Every row gives one point. The window is the flat piece filled in between its corners: a triangle in 3 columns, a solid with four corners in 4, and so on. A path goes straight from each point to the next, and from the last back to the first. List the points from which the path goes on through the window.

Window, 4 rows:
[[ 30   7  22  26]
 [-45  -4  12  -8]
 [-44  -2 -15   5]
 [ 43  -1  11   2]]
Path:
(1): [ 25  34 -10  10]
(2): [ -2 -17  15  21]
(3): [-14 -38  12   1]
(4): [-60  27  -1   9]
(5): [17 11 22  1]
(6): [ 28 -28   2  20]
(7): [-26 -22  20   0]
(8): [-20   9  -7   2]
(9): [-15  10  -4   3]
(10): [-24 -16 -10  21]
(11): [ 36 -35  31  25]
(12): [ 33  29  -5 -12]
Through the window after points: 7, 11

Window, 6 rows:
[[-11 -23  21  15  13  -6]
 [  0  29  11  13  10  -6]
 [  3  -5  26 -22   1 -23]
 [ 21  15 -20  41  10 -17]
 [-60  -8 -34 -12  -9 -37]
 [-30  20   2  -4  20 -41]]
Path:
(1): [-16  -6  15  16   0 -27]
(2): [  5   1 -17  -4  32 -10]
(3): [  0  17   4 -13  33  -2]
(4): [ -5  -3  32  28  -7 -32]
(5): [-30   5  25  11  -3 -37]
(6): [-26  10  -7 -15  21 -28]
(7): [-49   7 -17 -29  13 -13]
(8): [-27   6  -6  14   3 -53]
(9): [-36  15  12  -6  -7 -40]
(10): [ -8 -17  12 -26  25  -7]
(11): [-34 -12  -1 -15  19 -13]
(12): [-26 -10  18   8  -8 -29]
Through the window after points: 7

Window (6 x 6):
[[ 13  -5  11  14 -10 -23]
 [  2 -50   7 -37 -11  13]
 [ -6  29  -5 -11 -49 -48]
 [-16  33  60 -35 -16  24]
 [-40  -4 -27  18 -20  -5]
 [  8   1 -10  -8  -3  -7]]
Path:
(1): [ -8 -21   7 -18 -37  14]
(2): [  3 -30 -36   9 -35  27]
(3): [-33  -5  -4   1  -4 -42]
(4): [-32  35  11  -7  18 -22]
(5): [  7   6  19 -15 -28   0]
(6): [ 24  -5  -9 -11 -30  21]
(7): [-29 -23  17 -23  -8 -45]
(8): [-23  16  49 -11   9 -21]
(9): [ 19  11  -9 -10 -53   2]
(10): [  1 -12  -2  15 -20  10]
(11): [-45 -12 -12   3   7  -9]
(12): [-33 -21  -3  -9  27 -21]
Through the window after points: 4, 6, 8

Window, 8 rows:
[[  4  -1 -54  -8   6  18   5   2]
 [-13 -23 -31  22   6  45  15   5]
 [ 34  13  59   2 -10  13  20 -10]
 [-12  28  29  22 -31  10  -3 -10]
 [-10 -32  -7 -19   8  24  21 -19]
 [  2  29  20  35  -4 -28  13  -8]
 [ 17   5  20  32 -12 -18 -20 -17]
 [-18 -10 -26   1  20  14 -10  21]]
Path:
(1): [ 27  14  23  29   7  35  -5 -44]
(2): [-6 10 16 21 41 32 -5 -6]
(3): [ 19 -12  -9  -5 -22  -6  18  -3]
(4): [-14 -11  -9  -2  -7  12   4   5]
(5): [ 22  37  -5  30  11  37 -10 -24]
(6): [ 18  11  39   7  13  29  10 -26]
(7): [ 13  -1   8  -1 -39 -11  19  21]
(8): [ 1 -6  8  1 -3  1 22  7]
(9): [ 17  21  30  15   7  35 -25 -12]
(10): [ 14  11  10 -12  19  28   2 -18]
(11): [-16 -51  -7   8 -28  10  22   6]
(12): [  4   2  -3   8 -17   7  -1   4]
(13): [  0   1   2   7  18  37   6 -24]
(14): [ 22  -5  -7  10  22  60   4 -28]
(15): [-42 -20 -28  28 -20 -11  18  36]
(16): [-30  25  24  11 -41 -17   8  21]
Through the window after points: 6, 8, 14, 16

Window (9 x 9):
[[ -7   5  -3  -2   4   7 -30  36   5]
 [ 13 -10 -13  19   5  -8 -26   5 -15]
 [-21 -10  26  51  13  47  -1  -5  37]
 [-34 -35  32  40 -14  29   3 -33  60]
 [ -6  -9 -18  11  43  -8  -6 -25  54]
 [-20  19  21  28 -17  10 -30 -25 -15]
 [ 42  15  -1 -17 -13   6 -10  16   8]
 [  5   1   8  10  31 -42  -4  -6  13]
 [  7  -4 -11 -17  11   2  19   0   9]]
Path:
(1): [-17 -20  22   2   3  15 -20  -2  28]
(2): [  5  -5   6   1  11  17 -23   0   9]
(3): [-11  12 -13  27 -23   6  22   1  33]
(4): [-4  4 -8  3  2  5 16  1 17]
(5): [ 10 -15   5  -7  19   4  -7  -6   7]
(6): [ -2 -12  13   0   9  13 -13 -12  10]
(7): [ -6  18   0  39 -18   3   5  33  13]
(8): [ 2 -1 -7 29  2  2 -7 -4 27]
(9): [  3 -13  23 -17  27  14   1 -31  28]
(10): [-12 -25   6  -7  37  22 -22 -23  -6]
(11): [-9  2  3 39 13 11  1 -8 53]
(12): [  9  16 -13  43   0 -12  12  -4  22]
Through the window after points: 4, 10, 12

Window, 9 rows:
[[ -2   4 -27 -24  30 -22 -45  18   5]
 [ 17  14  16  17  -9  34  30  -5 -51]
 [-13  -1 -12 -17  33 -19   1 -24  16]
 [-23 -38 -21 -12  10 -14 -18  -6  21]
 [-12  16  -7 -14   4  -8  21  28 -31]
 [ 14   0  -3  15  -2 -21  25 -10 -53]
 [ 24 -29  24  16  21   6  34   5  -5]
 [-11   1  29  -9   4 -23 -33  19  31]
 [ 35  11  12 -33 -24   4  26   7 -50]]
Path:
(1): [  2  -4  20 -13  19  10   6  10 -51]
(2): [-40  -8  10  -8  25  -6   4  -4 -60]
(3): [22  9  3 -5 -7 -6 20  3 -1]
(4): [ -1   0  -2  28  -8 -15  23  15   3]
(5): [  0   2   5 -31  21   3  16  16 -38]
(6): [ -2 -39   8  -5  16 -15  -8 -38 -28]
(7): [ 18  35 -19  -8   9  10  38  49  11]
(8): [ 12  29 -22 -16  12  -5  16  24   5]
(9): [-26 -23   7 -13  11 -22 -29   7 -45]
(10): [  5   2  11 -18  35 -25  14 -10 -46]
(11): [  6   1 -28   2 -10  -7 -29  20   9]
(12): [  9  21 -15   9 -20   1  19  -2 -18]
Through the window after points: 4, 8, 10

Window:
[[-10  -3   8   8   0  18   4  20 -16   5 -24]
 [-16   6 -24 -20 -10  25 -38   7  -5 -10  21]
 [ 20  23  -5 -19   1  -8 -17   0  -2 -15   2]
 [ 25 -31 -23  26  19 -31  11 -25   7 -10  21]
 [ 22  -9  -2   2   7   3   9   8 -21 -30  32]
 [ -5   1   1 -11   3 -31  22 -18   4 -18   7]
 [ 10  -6  -6   1 -10  -6  30  22 -12   6  28]
 [ 10  -9   3 -15  -5  14 -10  -9  -1   8  -7]
 [-12  34  27 -26  23 -25  16 -15  21  10  -2]
 [  0 -33 -12   0   9   9  11  16  13   5 -12]
 [ 22  -7  -5  16  -4   8  15  -3   9 -12   6]]
Path:
(1): [  3   9 -24   5   5  27  20  -2 -11   8  -6]
(2): [  6 -27  13  -9   2 -11  -8  12   7 -10   1]
(3): [  3 -10   9  10 -11 -14  -1   7   8 -11   4]
(4): [ 14  -7 -10  -3   9  10  16   1  -7  -8  10]
(5): [ 23   9 -16  15   6   3  60   3 -12   4  -2]
(6): [-11  -7  13 -18  -6 -13 -19  13   2  -1  24]
(7): [  8   6  12   5 -10 -16 -15  13   4 -18  10]
(8): [  4  -3  -7 -11   6   0  17 -14  -5  -1   8]
(9): [ -2   4 -18  -8   0   5  -6 -11  -9  -6  17]
(10): [ 19 -15  22   1   2 -28   1  20  30 -20   4]
(11): [14 -5  5 12 -5 -7 -6 15  4  0  1]
(12): [ -1  -5  -4  -9  10  17  16   3 -25 -17   7]
(13): [-12  12  -4 -15   9  11  13   4 -11  -7   6]
(14): [ 33 -13  10  -2 -13 -20 -15   7  24  -1  -5]
(15): [ -3 -20   3   1  -9 -10  -7  25  20 -21   6]
(16): [ 12  17 -13  -5  11  -5  18 -19 -20   2  14]
Through the window after points: 1, 3, 5, 11

Window:
[[ 14  11  12 -24   0  37  -8  13  12  12 -60 -11]
 [-34  25  16 -14 -12   1  29 -14   0   2 -38 -10]
 [-15   3  38  59 -11   9  -5 -39  -7   6   7  13]
 [ 14 -14   6  17  14  -7   5 -46  26 -14  -3  11]
 [ 18  27  14 -50   8   3 -16 -11 -20  40  31 -29]
 [ -8   6  56   3  25 -10   1 -22  -3 -15  17  21]
 [  3 -21 -15 -42  22  13 -22  12 -32  41 -11 -12]
 [ -3  15 -25 -41  38  48 -32   1 -31  17 -16 -42]
 [  8  22  29  42  24 -10  34 -18  -2   7  16  19]
 [ -7  36  -3  -5 -16   2 -19  17 -37  -2  57   6]
 [ 20  18 -10 -58   6  36 -13 -11 -59  21   0  -3]
 [  9 -11  28  22  -3   9  14  -9 -29 -14  35 -19]]
Path:
(1): [  7  30  16  27  -5 -25  -7 -22 -28   6 -13   6]
(2): [-8  2 29  0 19 20  9 -6 -3  0 38  9]
(3): [  6  21   1  -5   0  44  16 -19   8  23  26  -3]
(4): [  3  10  19 -19   6  -3 -16  -7 -43  -6 -18 -10]
(5): [ 26  13   3   6   6 -20  -4 -26 -39  -5  14 -20]
(6): [-31   3  26  -5  13  33   4  -5   6  28  20  28]
(7): [  0  18   9 -20  11  35   3 -22  11  23  14 -10]
(8): [  8   3  30  -9   3  -9 -11  11 -42 -17 -35  11]
Through the window after points: 1, 7
